Each row of a before or after table is a point. The points were changed in one or more steps. Then noise was added and the rows were shuffled. The steps act on columns, c1 being the first. Name the steps. A step turns or swaps two columns, mirrors them in a line or flattens them onto one, adds a multiple of one to another, or multiplies or shifts one. Angles are multiples of 10 degrees, from the lower column toward the higher: turns from -170 to 170, lines from 10 to 170 but not 90. Use the fewest steps. Two steps may share a column if one is a turn and the other turns, adds or multiplies; they go together, in the order done. Otherwise the lowest column goes first.

Before:
[[  1.2   2.0]
 [ -9.7   2.0]
 [  4.3   1.6]
 [  2.4   1.6]
 [  1.4 -12.6]
 [ -1.9  -6.6]
 [  3.1   0.9]
 [  2.6  -1.1]
 [  4.7   0.6]
 [  1.5  -4.8]
 [  2.4   0.7]
 [  3.3  -3.0]]
After, 12 rows:
[[  0.3   7.0]
 [  2.4  -2.1]
 [  2.9   0.4]
 [  4.0  -2.6]
 [  4.3   2.0]
 [  1.3  -1.1]
 [  5.7  11.2]
 [-10.7   1.1]
 [  3.4  -3.5]
 [  2.3  -2.1]
 [  2.4   4.5]
 [ -0.1  -2.4]]
Steps: mirror c1 and c2 in the line at 170 degrees

Before, 13 rows:
[[-3.8 -6.9  2.1  7.2]
 [-6.0 -5.8  0.3 -0.1]
 [ 5.2  1.5  0.2  1.3]
 [ 0.6 -4.4 -2.3 -4.3]
 [-1.6 -2.9  7.6 -2.6]
 [ 1.0 -7.7 -1.3 -2.3]
 [ 3.9  2.9 -2.0 -6.1]
 [ 3.3  3.5  0.7 10.0]
 [-2.0 -5.1  7.1  1.5]
 [ 4.9  3.3 -2.5 -3.1]
 [-4.0 -4.8  7.9  0.3]
 [ 1.1 -1.7 -4.6 -1.3]
 [-5.4 -5.6  5.3  2.0]]
After:
[[ 2.1  8.1  0.0 -0.2]
 [ 3.2  4.2 -2.6 -6.8]
 [ 1.7  2.8 -6.1 -5.5]
 [ 1.9  0.0  1.3  4.7]
 [-0.5 -4.8 -4.3  4.7]
 [ 2.2  7.2 -1.2 -5.6]
 [ 4.0  1.3 -2.7  4.3]
 [ 2.0  6.0 -3.7 -7.1]
 [ 1.3 -5.1  0.8 -0.9]
 [ 3.8  6.7  5.0 -5.4]
 [-1.3 -4.8  8.4 -5.5]
 [-0.4 -5.8 -1.4  3.9]
 [ 7.3  3.1 -1.2  2.0]]
Steps: mirror c1 and c2 in the line at 150 degrees; turn c3 and c4 by -120 degrees

Before:
[[-12.2  -1.5  -4.6  -4.7  -3.6  -6.7   2.2  -1.2   7.6]
 [  0.7   4.6  -0.9   5.3  -1.1   8.2  -3.2  -5.7  -3.2]
 [ -0.6  -6.8  -4.1  -4.4  -3.9  -5.9   2.8  -4.3   1.0]
 [ -6.6   4.8   1.5  -0.9  -4.9  -6.7   3.4  -0.1  10.0]
 [ -8.3   1.1   3.1   3.6  -7.3  -1.7   3.0   2.8   3.7]
 [ -1.5  -0.3   1.1   7.0   1.5   4.2  -3.4  -2.8   3.8]
 [ -1.4  -4.2  -5.1  -3.3  -5.5  -6.7  -5.5  -2.5   0.8]
 [ -0.3  -2.7   2.6  -2.3   0.3   2.0  -6.2  -7.6  -2.9]
 [  0.9   1.5   0.8   0.3   0.2   5.5  -2.3   2.2  -0.4]]
After, 9 rows:
[[ -2.2   1.7   1.5  17.8   1.8   2.5  -1.8  -1.1   1.8]
 [ -7.9  -1.9  -7.8   9.2   3.9 -10.2   2.4   2.1   4.6]
 [  1.9  -0.9   0.2   0.4   0.5   6.5  -2.5   2.1  -1.0]
 [ -0.7   5.7   0.7  -5.1   3.0   1.9  -6.3  -5.9  -5.8]
 [  0.1  -0.2  -5.4  -7.5  -5.0  -8.4  -6.3  -4.2  -1.8]
 [-12.0  -0.3  -2.8 -12.1  -4.0 -19.0   2.5  -1.6   8.8]
 [ -0.1   0.3  -3.8 -11.1  -3.6  -6.5   3.1  -7.1   1.6]
 [ -6.3   2.7  -5.1  -2.0   1.1 -13.4   3.3   4.0  12.3]
 [  0.4   7.3  -0.7  13.4  -0.7   9.6  -3.2   1.5  -5.3]]
Steps: add 1 times c1 to c6; turn c2 and c8 by 60 degrees; swap c3 and c5; multiply c4 by 2.5; add 0.5 times c7 to c9
